Each row is a point. The points of each table are mixes of a few directions, plus a little noise. How many directions does each table use, and how many do they share? Where both have some left over, give the other angles between the two spaces (their principal angles), to ten degrees, smallest first.

First, 7 rows:
|  -7 |  -3 |   0 |
| -60 | -26 |  -1 |
|  -1 |   0 |   0 |
|  19 |   8 |   0 |
|  12 |   5 |   0 |
|  38 |  16 |   1 |
|  -1 |  -1 |   0 |
Second (6 x 3):
|  -4 | -18 |   6 |
|  15 | -10 |  23 |
| -17 |  13 | -27 |
|  -7 |  20 | -20 |
|  -8 |   9 | -16 |
|  21 | -18 |  35 |
Directions: first 1, second 2, shared 0; angles 30

First (8 x 8):
|   8 | -25 |  23 | -40 |  43 |  11 |  -6 | -40 |
|   1 |  -2 |   1 |  -2 |   2 |   0 |   0 |  -2 |
| -11 |  34 | -32 |  56 | -60 | -15 |   8 |  56 |
|   8 | -25 |  23 | -40 |  43 |  11 |  -6 | -41 |
|  -3 |   7 |  -6 |  11 | -11 |  -3 |   2 |  11 |
|  -8 |  27 | -25 |  43 | -47 | -12 |   7 |  44 |
|   0 |   0 |   1 |  -1 |   1 |   0 |   0 |  -1 |
|   5 | -16 |  15 | -25 |  27 |   7 |  -4 | -25 |
Second (9 x 8):
| -14 | -42 |  23 |  -4 | -26 | -57 |  22 | -19 |
| -23 | -21 | -47 | -28 |  -2 |  -8 |  -2 |  28 |
|   1 |  50 |  -9 |  14 |  60 |  12 |  -5 |  28 |
|  -6 |  22 |  29 |  29 |  26 |  12 |  38 | -11 |
|   2 | -26 |  -1 |  -9 | -43 |  29 |   7 | -20 |
|  28 |  13 |  11 |   0 |   3 | -27 | -47 |   2 |
|  33 |   0 |   9 |  -4 | -29 |  14 | -40 | -15 |
|   7 |  22 |  -9 |   4 |  15 |  31 |  -9 |   8 |
| -26 | -21 |  -7 |  -4 |  -4 |  -4 |  36 |   0 |
Directions: first 1, second 4, shared 0; angles 80

First (9 x 12):
|  -4 | -11 | -20 |   8 | -13 |   6 |   1 |  15 |   0 |  -4 |   1 |   9 |
|  -5 | -13 | -24 |   9 | -15 |   7 |   0 |  17 |   0 |  -5 |   1 |  10 |
|   1 |   4 |   8 |  -4 |   5 |  -2 |   0 |  -6 |   0 |   2 |   0 |  -3 |
|   0 |   3 |   5 |  -1 |   3 |  -1 |   0 |  -3 |   0 |   1 |  -1 |  -2 |
|  -9 | -22 | -41 |  16 | -27 |  12 |   1 |  30 |   0 |  -8 |   1 |  17 |
|   8 |  20 |  38 | -14 |  24 | -11 |  -1 | -27 |   0 |   7 |  -1 | -15 |
|  13 |  32 |  60 | -22 |  37 | -17 |  -2 | -43 |   1 |  12 |  -2 | -25 |
| -11 | -27 | -50 |  19 | -31 |  14 |   1 |  36 |  -1 | -10 |   2 |  21 |
|   6 |  14 |  26 | -10 |  16 |  -7 |  -1 | -19 |   0 |   6 |  -1 | -11 |
Second, 8 rows:
|   0 |  -3 | -13 |   7 |  -8 |  -1 |   4 |   5 |  -4 |   1 |   1 |  10 |
| -35 | -19 |  -6 | -27 | -24 |  16 | -18 |  17 |  46 |   6 |  -6 | -19 |
|   2 |  -3 |  23 |  -6 |  23 |   8 |  -8 |  -3 |  -5 | -16 |   0 | -20 |
| -11 |  11 |  -4 | -14 | -23 | -13 |   3 | -10 |  27 |  31 |  -3 |   6 |
|  10 |  -8 |  20 |   5 |  33 |  14 |  -7 |   4 | -23 | -32 |   2 | -17 |
|   7 |  11 |  24 |  -7 |  19 |  -4 |  -1 | -15 |  -4 |  -1 |   0 | -11 |
|  30 |  14 | -30 |  40 |  -6 | -20 |  26 |  -4 | -43 |   4 |   6 |  43 |
|  -5 |  -3 | -14 |   2 | -15 |  -1 |   2 |   6 |   6 |   6 |   0 |   8 |
Directions: first 1, second 3, shared 1

First (9 x 20):
| -27 |  -1 | -39 | -12 |   0 |  -5 |  20 |  23 |  37 |  17 | -23 |  34 | -20 |  20 |   9 | -24 |  10 |   3 |  11 | -21 |
|  42 | -28 |  13 |  14 |   3 |  -9 | -25 | -31 | -18 |  -5 |   2 | -13 |  16 | -23 | -13 |  12 |  16 |  10 |   9 |  26 |
|  15 |  -7 |   6 | -11 |   9 |  -2 | -10 |  -6 |   1 |  10 | -11 |   9 |   6 |  -5 |   1 | -13 |  16 |   6 |   4 |   2 |
| -35 |  40 |   2 |  -7 | -16 |  13 | -17 |  11 |   7 |  12 |  18 |   8 |  -8 |   8 |   9 |  19 |  -2 | -17 | -14 |   6 |
|  14 |  26 |  60 | -34 |  26 |  17 |   1 |   3 | -32 |  -3 |   4 | -13 |  21 |  -1 |  12 | -26 | -15 |  -3 | -24 | -16 |
|  -5 | -37 | -42 |  51 | -19 | -15 |  32 |  -4 |   6 | -30 |   7 | -23 | -14 |   0 | -18 |  28 | -22 |   5 |  16 |   3 |
|   5 | -26 | -43 |   3 |  -7 | -16 | -16 |  -6 |  33 |  22 | -23 |  33 | -12 |  -1 |  -4 |  -5 |  39 |  10 |  25 |  12 |
| -27 |  39 |  16 |  -3 | -14 |  14 | -12 |   7 |  -7 |   1 |  24 |  -8 |  -2 |   4 |   6 |  23 | -14 | -17 | -19 |   6 |
|  19 |  -8 |  30 |   1 |  18 |   3 |  27 |   0 | -27 | -24 |   2 | -27 |  14 |  -1 |  -1 | -14 | -28 |   5 |  -9 | -17 |
Second, 9 rows:
| -45 |  27 | -52 |  18 | -33 |  11 | -16 |  -1 |  -7 |  -1 |  11 |   8 | -18 |  14 |  28 |  27 | -17 |   4 |  -2 | -11 |
| -25 |  17 | -24 |  10 | -14 |   3 |  -9 |  -6 |   3 |  11 |  -4 |   8 | -20 |   9 |  15 |  11 | -16 |   5 |   3 |  -9 |
|  -1 |   8 |  13 |   2 |  12 | -10 |  -2 | -20 |  19 |  36 | -34 |  14 | -33 |   6 |   1 | -12 | -25 |  12 |  16 | -10 |
|  33 | -25 |  -2 |   7 |  17 |  -2 |   8 | -24 | -40 | -18 | -17 | -15 |  13 |  -4 |  16 | -22 | -20 |  30 |   7 | -26 |
|  28 | -16 |  39 | -15 |  21 |  -7 |  11 |   6 |  12 |   3 |  -4 |  -4 |  12 | -10 | -25 | -16 |  18 |  -9 |   0 |  13 |
|  -7 |   5 | -25 |  16 |  -3 |   0 |  -5 | -25 | -19 |   6 | -20 |   2 | -19 |   8 |  27 |  -4 | -35 |  27 |  11 | -27 |
|  -6 |   7 |  20 | -10 |   1 |  -3 |   0 |  15 |  29 |  13 |   6 |   8 |  -4 |  -1 | -20 |   5 |  17 | -20 |  -3 |  20 |
|  29 | -19 |  43 | -20 |  18 |  -5 |  13 |  20 |  14 |  -9 |  12 |  -7 |  26 | -13 | -33 | -10 |  36 | -22 |  -8 |  25 |
|  -6 |  -4 | -12 |  -7 | -19 |  13 |   1 |  36 | -10 | -41 |  50 | -14 |  41 |  -7 |  -9 |  21 |  43 | -28 | -24 |  24 |
Directions: first 4, second 3, shared 1; angles 60, 70
